Each row of a before or after table is a point. One or more steps were done to the points. Then noise was added and the rows were shuffled. The steps act on how far a point lies along the listed directions, d1 being the first. What was done? A step turns or swaps two directions, mirrors them in a line or flattens them onto one, adds a multiple of one to another, or multiplies one. Angles are multiples of 10 degrees, from the lower direction toward the higher: turns from -170 to 170, lines from 10 to 170 but not 90. Use the fewest steps. Two steps may share a direction if one is a turn and the other turns, adds or multiplies; they go together, in the order done. Otherwise the lowest direction goes first.

Directions:
(1): 1.53 3.25 0.70
(2): 0.93 0.32 -3.52
(3): 3.19 -1.65 0.69
Before (9 x 3):
0.73 -0.25 0.04
0.09 -0.08 -0.30
-0.38 0.61 -0.11
-0.19 -0.09 0.30
0.27 -0.45 -0.28
0.94 -0.78 -0.30
-0.04 0.45 -0.36
0.97 -0.71 0.02
0.19 0.29 -0.47
After (9 x 3):
0.07 0.07 0.38
0.33 -0.15 -0.39
-0.15 -0.25 -0.16
-0.56 -0.25 -0.12
-1.16 0.25 -0.22
-1.23 0.00 -0.31
0.71 -0.07 -0.14
0.05 -0.16 -0.55
-0.62 0.35 -0.35
Steps: turn d1 and d2 by 50 degrees; multiply d3 by -1

Directions:
(1): 0.33 2.32 3.43 0.77
(2): 4.12 0.51 -0.77 0.18
(3): -0.79 2.26 -2.08 2.78
(4): 0.40 -2.66 1.08 3.07
Before (13 x 4):
0.10 0.27 0.57 0.18
-0.46 1.36 0.64 0.84
-0.14 0.59 -0.02 1.01
0.23 0.42 0.75 0.06
-0.30 0.25 0.71 0.42
0.26 -0.08 0.15 0.20
0.10 0.70 0.14 0.59
-0.58 -0.27 0.20 -0.17
0.39 -0.16 0.28 -0.15
-0.38 0.49 -0.37 -0.41
-0.58 0.18 -0.13 -0.21
0.70 -0.32 0.15 0.53
-0.27 0.06 0.46 -0.32
After (13 x 4):
0.20 -0.32 0.20 0.46
-0.59 0.10 0.03 0.04
0.21 -0.57 0.18 0.65
0.72 0.35 0.57 0.11
-0.39 -0.98 0.25 1.04
0.31 0.09 0.21 0.14
-0.33 -0.28 -0.03 0.22
0.11 -0.32 0.30 0.56
0.36 -0.03 0.05 0.12
-0.31 -0.30 0.43 0.65
-0.45 -0.26 -0.56 -0.20
-0.15 -0.11 0.45 0.40
-0.54 -0.21 -0.27 -0.07
Steps: swap d1 and d4; flatten d2 and d3 onto the line at 170 degrees

Directions:
(1): 4.28 0.32 0.93 3.84 0.61 0.75 0.36 -0.73
(2): 0.59 2.63 2.21 -0.68 2.64 -2.60 -1.24 2.79
(3): -0.13 -0.68 1.61 -0.58 0.51 1.82 4.70 2.57
(4): 0.72 1.61 2.34 -0.80 -4.22 1.98 -1.70 1.35
(5): 0.97 2.07 -4.63 0.31 -0.48 0.77 0.16 2.83
Before (11 x 8):
0.72 0.13 0.37 0.75 -0.11 0.40 -0.13 -0.50
-0.39 -0.15 0.38 0.06 0.04 0.05 0.23 -0.31
-0.26 0.33 -1.25 0.35 0.37 0.06 0.23 0.06
-0.13 -0.25 0.38 -0.35 -0.02 0.15 0.34 0.23
0.27 0.46 -0.78 0.04 -0.03 0.23 0.15 1.08
0.11 -0.48 -0.16 0.28 0.41 0.28 -0.01 -0.28
0.00 0.23 -0.44 0.37 0.83 -0.87 -0.16 -0.32
-0.46 -0.59 0.26 -0.38 0.88 0.22 1.26 0.40
-0.40 0.23 -0.51 -0.24 1.02 -0.53 0.19 -0.01
0.32 0.51 -0.38 0.14 0.11 -0.14 -0.72 -0.11
-0.51 -0.09 -0.30 -0.05 0.64 -0.62 -0.22 -0.52
After (11 x 8):
-0.25 -0.56 -0.30 0.42 0.40 -0.23 0.57 -0.86
-0.35 0.61 0.89 0.02 1.43 -1.00 -0.13 0.25
-0.04 0.05 1.49 -0.16 0.62 -0.65 -0.40 0.16
-0.38 -0.47 -0.75 -0.18 0.46 0.07 0.20 -0.23
-0.52 -0.36 -0.70 0.01 0.33 -0.07 0.42 -0.46
-0.06 -0.21 -0.29 -0.23 -0.30 0.23 0.01 0.03
0.10 -0.01 0.50 0.04 0.15 0.10 -0.07 -0.32
0.23 0.01 -0.26 0.21 0.70 0.02 -0.12 0.30
0.83 0.44 0.02 0.72 -0.03 0.43 -0.01 0.02
-0.62 -0.52 -0.26 -0.16 0.62 -0.16 0.44 -0.84
-0.23 0.10 -0.62 0.17 -0.18 0.25 0.17 -0.02
Steps: turn d2 and d5 by -140 degrees; multiply d2 by 2; multiply d3 by 0

Directions:
(1): -2.93 3.74 -1.52 -1.36 -2.55 -0.37 0.32 -2.55 -0.35
(2): -1.57 -0.96 -4.39 -0.60 3.83 -0.01 0.57 -0.61 1.31
(3): 0.75 1.69 1.50 0.33 1.05 -0.78 -2.76 -1.39 4.80
(4): -0.20 0.02 -2.97 2.76 -2.28 -1.87 -2.71 2.75 0.19
(5): 0.70 -3.29 -0.77 -3.81 -1.79 -0.69 -2.74 -1.56 -0.21
Before (12 x 9):
0.11 0.30 0.83 -0.11 -0.02 0.44 1.05 -0.38 -0.51
-0.29 0.25 -0.63 -0.06 0.36 0.00 0.24 0.01 0.11
-0.96 0.63 -0.88 -0.33 0.07 0.10 0.49 -0.05 -0.14
-0.14 0.58 0.46 0.32 -0.36 0.02 0.23 0.09 -0.16
0.12 -0.37 0.63 -0.24 -0.26 -0.16 0.46 0.11 -0.75
0.21 0.25 0.53 0.42 -0.09 0.20 0.09 -0.19 0.41
-0.30 -0.67 -0.70 -0.98 0.15 -0.16 0.00 0.10 -0.46
0.32 0.20 1.16 -1.03 -0.05 0.18 0.12 -1.01 0.04
-0.47 -0.09 0.49 -1.22 0.31 -0.08 0.34 -1.24 0.80
-0.06 -0.22 -0.08 -0.20 0.49 -0.11 -0.15 -0.40 0.58
0.01 0.41 0.19 -0.12 0.59 0.15 0.08 -0.28 0.51
-0.20 -0.37 0.07 -0.33 0.79 0.27 0.83 -0.21 -0.50
After (12 x 9):
-0.17 -0.09 -0.30 -0.23 0.24 0.26 0.58 0.11 -0.56
-0.18 -0.57 -0.36 -0.29 0.18 -0.04 0.21 -0.11 -0.29
-0.08 0.47 -0.04 0.95 -0.57 -0.03 0.54 0.56 -0.59
-0.18 0.50 0.41 0.19 -0.21 0.09 0.33 -0.06 -0.14
0.12 -0.21 0.45 0.11 -0.24 0.38 0.52 -0.16 -0.34
0.16 0.05 0.34 0.63 -0.56 -0.61 -0.25 0.62 -0.11
-0.05 -0.23 -0.42 -0.04 -0.96 -0.18 0.25 0.39 -1.35
-0.27 0.26 -0.67 -0.14 0.55 0.04 0.26 -0.13 0.26
-0.96 -0.74 -1.17 -0.51 -0.57 -0.38 0.69 0.09 -0.96
-0.27 -0.15 -0.95 -0.12 0.05 -0.62 -0.76 0.48 0.42
-0.30 -0.02 -0.57 0.83 0.21 -0.33 0.19 0.66 -0.25
-1.06 0.75 -1.11 -0.16 0.49 -0.01 0.19 -0.17 0.52
Steps: add 0.5 times d1 to d2; turn d3 and d4 by -120 degrees; turn d4 and d5 by -30 degrees
